Each row of a before or after table is a point. The points were changed in one or more steps. Then noise was added and the rows were shuffled. The steps act on columns, c1 being the first. Write out the steps. A step turns or swaps two columns, mirrors them in a line or flattens them onto one, adds a multiple of one to another, or multiplies or shifts one. Angles are multiples of 10 degrees, from the lower column toward the higher: turns from -170 to 170, lines from 10 to 170 but not 90. Use the fewest steps. Two steps may share a column if one is a turn and the other turns, adds or multiplies; they go together, in the order done. Otherwise the lowest column goes first.
(in the rows, 128 means zero)

Before:
[[135 119]
 [119 125]
 [149 139]
 [ 90 159]
 [ 76  71]
 [106 126]
 [ 89  45]
 [119 110]
 [107  83]
 [159 106]
 [ 98  55]
 [157 153]]
After (12 x 2):
[[139 160]
 [170 124]
 [139 118]
 [140  50]
 [135  85]
 [139 149]
 [ 78 134]
 [111 116]
 [139  40]
 [110  55]
 [126 109]
 [121 122]]
Steps: turn c1 and c2 by 30 degrees

Before:
[[164 108 136 100 152  57]
 [116 105 147 160 175 136]
 [120 201 152 235  80 106]
 [173 137 101 169 174 119]
 [160 143 168 139  93  92]
 [154 177  96 137 150 155]
 [170  82 150 101 151 178]
 [ 46 131 131  90  74 140]
 [139 121 149  93 162 144]
 [110 152  75 151  95 173]
 [151 141 125 124 133 124]
 [ 83  78 150  92 175 128]
 [ 94 196 102 142 147  69]]
After (13 x 6):
[[ 56 124 149  91 140 158]
 [ 82 159 128 152  99 134]
 [141 127 154 140 183 129]
 [116 145  57 134 150 195]
 [127 116 174  95 141  63]
 [107 133 115 124 130 113]
 [ 88 117 113 152 185 105]
 [171 108  87 161 104 104]
 [197 130 126 109  62 173]
 [125 134  73 129 152  89]
 [129 136 140  82 148 108]
 [119 178  72 247 119 149]
 [164 117 180  79 157 157]]
Steps: turn c1 and c6 by -140 degrees; multiply c3 by 0.7; turn c2 and c3 by -60 degrees; turn c4 and c5 by 20 degrees

Before (8 x 11):
[[127 106 101 108 129 156 170  90 136 165 102]
 [165 104 169 129  95 181 100  83  94 162  95]
 [ 77 179  71 186 172  94 100 134  82 116 156]
 [ 86 123 118 125 114  72 161 149 148 150 118]
 [129 151  85 155 127  78 156 134 158 135 154]
 [111 170  80 122 136  88  94 202 146  73 125]
 [111 117 144 101 146 124 148 143 179 147 140]
 [156  85 135 184 150 125 126 127  88 160  96]]
After, 8 rows:
[[135 116 120 124  97 189 138 148 113 174 117]
 [169 100 132 184 249 129 126 125  41 111  93]
 [100 196  71 184 166 153  94 133  99 174 158]
 [135 148  86 155  92 187 137 131 149 129 154]
 [140 130 143  99 191 139 148 139 152 149 140]
 [ 69 168  82 123  84 154  81 201 229 126 126]
 [164 106 102 109 163 114 176  89  76 139 102]
 [172  91 168 128  78  69 125  80  45 105  98]]
Steps: add -1.5 times c10 to c9; turn c1 and c10 by -70 degrees; turn c2 and c5 by -30 degrees; multiply c5 by 3; mirror c6 and c7 in the line at 80 degrees

Before:
[[183  82 117  75 103 137 114 121  88 146 240 125  81 130]
 [105 230  95 135  96 126 146 126  99 160 123 120 105  88]
 [192 249 113 148 135 118  98 127 104  35 125 155 120  91]
 [104 105 105 150 113 143 113 108 109 123 178 164  86 104]
 [124 105 108 142  92 129 145 142 127 151 146 162 162 119]
 [126  77 127 108 134 200 116 157 118 159 167  79 210 100]
 [133  81 107 153 103 119  86 118 226  87 126 165  82 145]
 [139 119 111 142 132 124  93 163 120 143 154 155  77 118]
 [123  75 202 128 132 117  97 127 101 150 163  99  98  87]]
After:
[[103 133 128  91 109 160 164 117 158 123  88 113  85 130]
 [133  20 128 122  95 119 165 114 119  88 125  86  83 101]
 [138 130 128 120 134 133 155 164 139 142 102  93  76 114]
 [123 123 129  99 133 129  99 142 186 150  92  97  98 152]
 [125 111 129 128 136 208  80 164 177 159 117 117 210 154]
 [104 204 128  93  87 124 120 140  54 161 131 145 106 147]
 [182 141 129 163  97 176 125 122 188 145  26 115  81 169]
 [123 118 127 116  81 135 160 143 149 150 112 144 162 120]
 [192 210 128  89 138 118 156 140  35  35 127  99 120 135]]
Steps: mirror c2 and c9 in the line at 150 degrees; multiply c3 by 0; turn c8 and c14 by 20 degrees; turn c4 and c14 by -130 degrees; multiply c5 by 1.3; mirror c6 and c11 in the line at 10 degrees; swap c7 and c12

Before (12 x 24):
[[130 133 131 124 133 129 129 128 128 123 136 126 126 135 130 124 127 128
  128 119 122 134 113 123]
 [133 122 131 128 120 123 130 132 125 125 140 122 127 122 132 125 126 131
  126 127 124 128 124 123]
 [129 130 131 131 121 127 129 131 123 127 125 123 131 127 125 164 126 129
  143 134 132 128 127 127]
 [128 124 130 123 123 125 138 131 123 120 125 123 125 123 132 136 128 128
  137 130 122 134 129 126]
 [132 122 137 126 121 168 130 128 124 125 128 129 142 122 127 126 133 127
  126 136 123 129 124 124]
 [135 123 131 130 119 125 139 131 128 126 125 131 130 132 130 123 129 132
  139 134 122 132 128 122]
 [124 123 134 127 139 121 135 134 128 128 125 123 138 134 128 131 127 126
  128 135 128 131 120 124]
 [131 124 137 133 135 122 142 133 124 128 126 130 126 130 127 125 129 129
  127 117 125 132 120 122]
 [129 123 148 131 125 131 134 128 123 125 129 132 129 136 130 129 130 126
  128 136 128 116 127 134]
 [124 125 133 129 125 119 131 136 123 130 128 133 129 130 131 127 125 125
  129 128 139 132 129 124]
 [128 123 143 127 121 119 134 135 130 131 126 126 125 113 123 129 127 127
  133 137 122 131 129 131]
 [120 123 132 129 121 121 142 134 130 133 130 125 121 129 130 124 127 137
  133 137 123 132 126 122]]
After (12 x 24):
[[128 124 130 124 123 119 137 131 124 120 134 127 123 127 131 136 128 130
  137 130 122 134 129 125]
 [131 124 136 133 135 110 143 133 124 128 128 125 128 126 127 125 128 131
  126 117 125 132 121 124]
 [132 122 137 121 121 248 130 128 124 125 127 128 141 126 127 126 133 128
  127 136 123 130 124 123]
 [120 123 133 131 121 107 143 134 130 133 130 130 122 126 130 124 127 131
  134 137 123 132 126 123]
 [128 131 131 130 121 125 129 131 123 127 133 129 132 128 125 164 126 128
  143 133 132 128 127 127]
 [131 133 131 125 133 132 130 128 127 123 126 136 125 127 130 124 127 128
  128 119 122 134 114 125]
 [128 123 143 128 120 100 134 135 129 131 131 127 125 127 123 129 126 129
  132 137 122 132 129 126]
 [124 123 134 124 139 107 135 135 128 128 134 128 137 127 128 131 127 129
  128 135 128 130 121 126]
 [128 123 148 130 125 137 133 128 122 124 124 126 131 131 130 129 130 129
  128 136 128 117 127 136]
 [133 122 131 128 119 113 130 132 125 125 127 141 127 125 132 125 126 128
  126 127 124 128 124 121]
 [135 123 131 129 119 119 140 131 128 126 127 124 131 126 130 123 129 130
  139 133 122 132 128 123]
 [124 125 133 128 125 101 130 136 123 130 123 126 130 126 131 127 125 129
  129 128 140 131 129 125]]
Steps: turn c4 and c13 by 20 degrees; multiply c6 by 3; flatten c7 and c18 onto the line at 10 degrees; turn c11 and c12 by 120 degrees; flatten c14 and c24 onto the line at 70 degrees

Before (13 x 48):
[[127 106 119 103 144 228 145  99 168 131 126 113 133 125 150 110 112  95
  135 119 134 138 159 116 136 191 128 158 150 118 103 143 116 150 120 158
  160 150 122 149 196 150 103 167 119 140 139 133]
 [141 132 126 117 125 126 151  98 117 118 102 110 162 129 130 137 106 103
  208  89 137 136  60  35 128 168 129 121 110 115 145 110 128 102 134 155
  114 148 141 154 115 116 113 132  44 142 140 117]
 [155 133  90 101 147 119 104 110 175 130 128 152 142 112 114 127 106  94
  118  97 126 219 158 148 182 112 151 153 128 117 120 163 116 122 104 159
  117 125  17 152 147 117 150 135 121 104 133 145]
 [133 104 109 115 152 159 139  99 173 149 102 106 136  85 118 139 153 111
  132 101 125 135 147 123 141 136 139  80 114 115 141 127 164 110 117 153
  118 140 133  78 120 196 102 145  91 115 135 107]
 [117 138 114 134 129 110 144 113 151 178 131 121 191 121 113 115 138 106
  207 118 124 136 145 135 116 108 138 150 136 153 142 119 137 145 159  92
  115  82 126 153 121 125 103 139  79 145 204 142]
 [135 135 118 125 155 109 139  63 153 154 112 106 143 120 119 140 143 109
  113  90 122 140 162 139 116 110 128 134 147 133 118 120 120 150 110 161
  112 113 141 143 132 128 203 191 129 102 136 113]
 [159 130 116 107 153 121 147 115 169 122 107 106 134 121 120 108 116 126
  131  90 131 137 147 133 164 113 138 154 113 119 118 144 143 131 173  93
  111 142 114 148 114 110 120 131 138 141 147 125]
 [140 129 112 191 139 111 117  94  37 136 122 143 168 119 121   7 151 120
  131  96 179 138 155 140 117 116 126 139 173 133 144 112 161 139 101 156
  119 144 141 147 131 152 118 132  72 140 136 135]
 [116  62 114 126 113 112 112  88 140 118 197 141 144 105 134 142 123  93
  109 114 168 184 158 133 131 120 129 113 144 113 141 134 141 131 132 131
  129 148 130 147 125 124 179 139 134 123 152 147]
 [119 123 120 102 150 147 149 105 175 172 101 144 137  73 140 141 154 113
  115 120 149 149 152 138 123 108 134 117 133 115 138 109 117 121 155 135
  135 140 117 144 139 117 103 139 107 135 128 137]
 [122 134 130 136 141 215 143  85 170 120 125 109 140 121 128 113 129 101
  122  91 130 136 152  97 108 109 139 153 121 120 130 112 133 135 151 148
  137 149 131  71 112 115 134 140 108 144 140 148]
 [136 127 121 147 149 118 135 105 161 121 204 116 153 121 130 138 143 171
  161 138 127 138 147 149 118 113 137 106 119 125 147 134 121  90 141 150
  137 143 141 110 182 121 127 131 135 144 145 134]
 [127 131 118 179 155 116 150 116 164 119 110 107 146 110 114 130 137  97
  115  95 128 140 137  96 140 114 138 154 158 166 148 113 115 131 135 123
  134 141 134 109 137 124 112 137 116 136 138  95]]
After, 13 rows:
[[136 128 134 144 149 118 134 106 160 120 202 117 154 122 131 139 142 171
  163 139 138 138 147 150 128 102 136 106 120 125 147 134 121  89 142 149
  138 142 143 110 183 118 134 128 135 144 145 132]
 [117  62 120 127 114 113 112  89 142 118 197 142 144 104 134 142 123  93
  110 115 124 131 156 133 167 122 129 114 145 173 141 134 140 132 131 131
  183 148 132 148 125 121 160 138 133 124 150 149]
 [129 130 105 178 154 116 150 117 164 119 109 107 146 109 113 130 137  98
  116  96 116 133 137  96 127 107 136 153 157  95 148 114 114 132 135 124
  140 141 134 109 138 122 133 137 116 137 138  96]
 [119 123 152 102 150 147 151 106 175 170 101 146 138  73 140 142 154 112
  116 120 133 135 152 137 149  90 137 116 133 112 138 110 118 120 153 136
  148 139 116 144 139 131 129 139 106 134 128 138]
 [123 134 130 136 140 216 142  84 171 119 125 110 138 121 126 113 129 101
  122  91 148 136 152  95 131 108 138 153 120 139 132 112 133 135 151 147
  135 148 132  70 111 112 129 138 108 143 139 149]
 [160 130 142 107 154 120 148 114 170 121 108 106 134 120 119 108 116 125
  131  90  92 110 148 136 132 122 139 153 112 122 118 143 143 131 172  93
  137 144 115 148 114 106 136 132 138 141 147 125]
 [118 140 122 134 129 109 146 112 150 179 132 123 192 121 112 114 136 106
  208 118 139 113 145 134 124 102 138 149 137  91 140 118 136 147 160  91
  136  82 127 150 121 140 135 137  78 146 203 142]
 [140 129 131 191 139 111 117  94  37 136 123 144 169 119 119   6 152 120
  131  96 138 120 156 140 178 101 125 139 173 111 144 112 162 139 102 157
  137 143 142 146 130 154 138 131  72 140 134 134]
 [127 105 149 103 146 229 145  99 169 132 126 112 133 126 149 110 112  95
  135 120 120 160 158 116 134 202 127 157 150 108 105 143 116 152 119 158
  138 150 121 149 196 150 126 167 118 140 139 132]
 [134 135  90 126 154 109 139  61 154 155 112 107 142 120 119 140 141 108
  112  89 140 110 162 138 123 100 128 134 146 185 117 121 121 151 110 161
  140 113 140 143 132 136 163 192 129 102 137 114]
 [155 134 133 102 147 120 106 108 176 130 128 152 143 111 115 128 107  93
  119  97  73 116 158 146 126 127 150 152 128 141 119 162 115 123 104 159
  221 125  19 152 146 117 173 134 121 105 134 145]
 [133 104 155 117 151 158 139  99 173 148 103 106 136  86 118 138 154 112
  132 100 115 118 146 122 126 119 140  80 114 108 141 127 165 109 117 152
  135 139 132  78 121 200 137 145  91 117 135 107]
 [142 131 148 116 125 126 152  98 117 120 101 110 161 128 131 138 106 103
  208  90 129 113  60  34 137 183 128 120 111 123 144 109 129 101 135 155
  136 147 140 154 116 113 127 132  44 141 140 117]]
Steps: turn c3 and c43 by -70 degrees; turn c3 and c30 by 120 degrees; add 0.3 times c10 to c42; add -0.7 times c17 to c26; turn c21 and c25 by 90 degrees; swap c22 and c37
